Every row gives one point. Each copy is the shape, with its points in the same order, turned, moved and blurred by noise. Is it also mirrored, or only turned?

Shape (6 x 2):
-5, 43
6, -13
28, -32
1, -28
-52, -41
1, -20
Copy 1 (6 x 2):
-52, -10
5, 3
24, 28
22, -9
38, -56
18, 2
Copy 1 is: only turned
Copy 2, 6 rows:
37, -30
-12, -8
-22, 19
-27, -6
-51, -51
-20, -6
Copy 2 is: mirrored

Shape (7 x 4):
-26, -11, -26, -20
7, 10, 22, 1
-54, -16, -31, -24
14, 5, -15, -27
17, 34, -23, -20
1, -5, -3, 20
26, -19, 29, 26
Copy 1 (7 x 4):
29, 10, -14, -21
-22, -15, 5, 3
45, 3, -39, -32
-6, 23, 7, -19
-20, 37, -1, 1
9, -10, 5, 23
-6, -33, 35, 24
Copy 1 is: only turned
Copy 2, 7 rows:
-36, 1, 25, -13
12, 14, -19, -21
-53, 15, 38, -21
-13, -24, -10, -11
-23, -21, -31, 2
10, 19, 3, 6
50, 16, -1, -10
Copy 2 is: only turned
Copy 3 (7 x 4):
-19, -19, -1, 25
15, 5, 8, -27
-38, -19, 14, 40
-3, -21, -23, -13
-15, 0, -40, -21
22, 11, 0, 5
56, 3, 12, -16
Copy 3 is: only turned
Copy 4 (7 x 4):
-31, 21, 1, -8
8, -30, 16, 1
-60, 26, -2, -7
10, 16, 20, -3
20, 21, 14, 26
0, -21, -16, -5
23, -49, -4, -27
Copy 4 is: only turned

Shape:
8, 16, 1, -7, 9, -5, -11, -10
-2, 44, 28, 0, -11, -20, 16, 19
23, 35, 34, -21, -19, -20, 23, -4
-11, -13, 0, 2, -13, -13, 8, 12
-10, -8, -20, -2, -35, -7, -21, 15
4, -9, -18, 11, 2, 9, -16, -17
-26, 3, -5, -16, -13, -6, -1, 18
29, 26, 12, -1, 20, -40, 4, -19
0, 2, 8, 17, -4, -5, -21, -13
-9, 0, 6, 2, -23, -13, 11, 13
-27, -4, 1, 43, 5, 3, -12, -30
20, 0, -7, 12, 15, 10, -12, 22
5, 8, -5, 17, 12, -18, -5, -7
-7, 25, -7, -2, -24, -8, 18, 11
Copy 1 (14 x 8):
-5, -4, -4, -12, 8, -11, -14, 10
36, -9, 8, -34, 23, 4, 9, -16
22, -39, 29, -36, 17, -8, 11, 1
10, 6, 11, 15, 2, 4, 21, -6
21, 16, -3, 21, -21, 15, 7, 21
-14, -2, -11, 22, -6, 0, -16, 6
13, 17, -4, -2, 1, 9, 28, 9
6, -17, 20, -20, 26, -37, -23, -5
1, 4, 1, -3, -10, 2, -21, -10
18, 0, 12, 4, 0, 8, 18, -8
-16, 13, -20, 6, -22, -4, -17, -34
-1, 4, -3, 17, 32, 20, -21, 8
4, 5, -5, 0, 12, -16, -15, -11
32, -12, -10, -5, 7, 2, 19, 0
Copy 1 is: only turned
Copy 2, 14 rows:
-6, 6, 2, -9, 0, -6, -4, 2
32, 5, -9, 15, -13, -6, -17, -32
21, 30, -29, -5, -21, -7, -4, -28
9, 2, 10, 21, -13, 13, 24, 6
1, -11, 19, 4, -21, 46, 14, 10
-22, 0, 6, -5, 18, 19, 13, 20
20, 7, 30, 13, -18, 19, 2, 3
-21, 5, -26, -2, -16, -33, -5, -11
-16, -7, 5, 4, 9, 10, 10, -9
20, 2, 0, 20, -15, 18, 18, -4
-30, -6, 11, 34, 36, 16, 14, -2
14, -26, 2, -16, 9, -5, 12, 18
-17, -10, -3, 9, 1, -10, 4, 6
23, 8, -9, 19, -17, 22, -10, 3
Copy 2 is: only turned
Copy 3, 14 rows:
18, -10, 1, -11, -13, 10, -16, 1
33, -16, -19, -6, 34, 37, -9, 16
60, -4, -10, -18, 15, 24, 4, 28
-3, -9, 0, -1, 25, -11, 3, 6
-23, -15, 0, -26, 13, -19, -16, 22
-14, 3, -3, -6, -23, -7, -9, 0
-2, -8, 8, -23, 31, -4, -15, -1
52, -20, -10, 15, -14, 12, -16, 10
-7, -9, 4, 4, -13, 14, -7, 18
4, -7, -8, -5, 29, -2, 0, 18
-29, 17, 5, 34, -11, 19, -15, 9
-8, -23, -20, -10, -8, 6, 7, -16
7, -13, -6, 13, -10, 4, -16, 0
12, 0, -20, -19, 30, 3, -18, 18
Copy 3 is: only turned
